Each row is a point. Examples show where two turns around zero, p and q, send a point. Write where each new point lands after one turn and then the other. Backwards means that the second turn is done in reverse. Each puzzle has new turns, and all numbers are rounded.
In the rows, zero is written as 100.

Turn p:
75,83 -> 74,85
61,62 -> 58,66
136,108 -> 137,105
144,113 -> 145,109
84,135 -> 87,136
Turn q:
129,73 -> 122,133
130,72 -> 123,134
42,123 -> 86,39
103,90 -> 109,105
96,140 -> 61,90
Where do these land?
q, then p: 131,102 -> 96,131
q, then p backwards: 120,124 -> 72,113
p, then q backwards: 49,74 -> 87,156

Turn p:
76,90,77,98 -> 80,112,114,122
117,69,93,98 -> 82,73,88,109
110,83,76,131 -> 83,104,67,123
127,122,78,92 -> 80,112,85,69
70,136,176,82 -> 175,100,147,79
Turn q:
107,115,125,47 -> 73,103,154,110
128,99,92,47 -> 91,123,150,78
99,83,120,133 -> 86,79,67,95
67,82,91,137 -> 106,106,49,115
98,121,72,135 -> 144,90,80,103
Where do these land?
p, then q backwards: 113,107,114,115 -> 101,99,85,120
q, then p backwards: 80,100,64,145 -> 119,110,125,151
p, then q: 80,70,92,138 -> 129,82,60,93
p, then q backwards: 97,118,132,53 -> 153,121,92,84
q, then p: 131,105,98,48 -> 146,85,131,80

Turn p:
90,102,70,95,84,113 -> 117,84,82,119,108,112
96,107,124,84,86,93 -> 114,104,116,102,82,81
103,115,149,110,111,114 -> 74,115,129,101,64,97
110,108,80,86,105,96 -> 110,111,97,109,122,103
82,117,113,90,117,109 -> 96,124,93,112,79,98
94,104,72,110,91,80 -> 100,85,81,106,124,86
113,123,94,93,76,98 -> 111,91,117,125,111,90
111,24,98,131,131,96 -> 78,88,85,24,110,133
Turn q:
130,79,86,90,128,76 -> 112,85,74,135,124,90
100,98,114,121,82,74 -> 68,78,101,90,106,94
68,85,121,118,118,119 -> 110,102,137,83,124,119
145,95,104,90,109,73 -> 88,96,73,131,117,71
66,113,123,107,99,101 -> 99,101,119,61,106,100
105,72,95,91,88,75 -> 99,66,100,117,97,86
78,124,76,93,118,130 -> 132,126,93,83,88,126
107,123,100,82,80,131 -> 100,134,105,99,68,93
101,110,81,108,78,123 -> 92,112,101,102,70,121
Where do these land?
q, then p: 99,127,104,97,96,123 -> 109,105,109,131,98,88
p, then q: 102,120,103,116,107,85 -> 103,84,97,77,111,105
p, then q: 79,102,90,126,110,91 -> 118,77,94,92,90,118
q, then p: 119,67,56,69,119,91 -> 69,63,112,83,139,123
p, then q: 126,57,119,99,55,111 -> 101,104,141,141,104,59
q, then p: 97,115,130,96,111,118 -> 96,129,110,115,96,80
p, then q: 79,111,97,98,102,81 -> 97,82,76,96,98,104

Turn p:
132,77,61,121,92,76,81,111,97 -> 63,102,116,70,125,105,62,106,102
75,92,146,84,52,69,68,121,108 -> 89,153,74,89,38,116,93,100,99
117,53,69,109,148,108,103,63,94 -> 117,77,141,68,144,85,104,115,137
76,140,146,93,45,158,81,78,97 -> 158,97,68,150,41,111,71,109,83
123,97,63,125,134,117,116,132,86 -> 84,85,118,100,159,99,104,118,72
143,109,77,112,141,94,115,86,97 -> 89,71,112,91,144,61,99,90,101
136,95,125,63,129,43,76,127,134 -> 73,126,87,33,86,61,122,66,81
81,111,143,69,45,106,129,96,73 -> 107,125,115,156,38,102,105,91,95
119,72,79,156,134,97,134,117,135 -> 57,56,103,76,135,93,124,148,102
41,107,135,73,75,121,72,112,71 -> 146,154,83,128,70,135,106,100,95
54,161,131,92,87,86,98,57,79 -> 126,115,52,156,79,93,102,63,136
102,86,24,104,118,125,128,99,129 -> 91,38,131,85,141,140,108,95,97
Turn q:
142,95,110,80,163,103,81,125,80 -> 50,104,160,124,95,110,113,81,118
128,107,92,81,105,105,86,47,94 -> 62,65,98,91,93,101,94,93,62
83,116,104,79,141,105,132,56,92 -> 84,80,93,100,104,63,95,41,88
125,104,47,166,70,80,133,58,135 -> 107,96,52,10,55,107,122,110,92
70,44,96,124,77,115,85,119,112 -> 135,146,116,81,114,94,80,136,87
65,126,78,80,71,73,93,120,113 -> 148,66,87,104,112,119,85,106,124
73,61,125,123,62,85,73,136,57 -> 136,153,104,122,140,141,108,125,81
111,106,104,77,73,94,163,127,145 -> 131,74,87,102,85,50,142,126,135
58,91,141,125,89,90,76,80,116 -> 97,126,66,89,152,96,71,110,99
147,151,104,64,149,150,79,133,56 -> 48,89,137,179,49,119,92,73,116
Where do these land?
q, then p backwards: 112,166,74,86,85,126,97,99,104 -> 90,128,109,112,48,109,110,67,135
q, then p: 90,106,89,101,72,108,158,74,104 -> 58,97,142,103,106,95,77,72,115
p, then q: 113,95,90,117,85,90,73,156,165 -> 156,85,137,144,93,103,73,83,65
q, then p: 58,86,58,112,110,115,134,93,123 -> 92,106,111,76,73,69,66,52,103
p, then q: 93,109,138,137,93,91,115,106,40 -> 105,121,68,83,92,139,100,88,158
q, then p backwards: 94,105,124,149,130,92,49,37,100 -> 118,114,54,121,87,45,57,149,110
p, then q: 88,128,127,56,62,129,69,134,102 -> 94,93,71,128,57,143,108,104,50
q, then p: 123,27,119,57,155,107,145,122,133 -> 54,137,69,105,55,45,166,87,128
p, then q backwards: 137,86,68,113,86,100,89,102,79 -> 85,81,101,86,122,111,58,88,115
p, then q: 93,91,113,71,123,43,71,78,52 -> 65,41,56,84,108,94,87,84,134
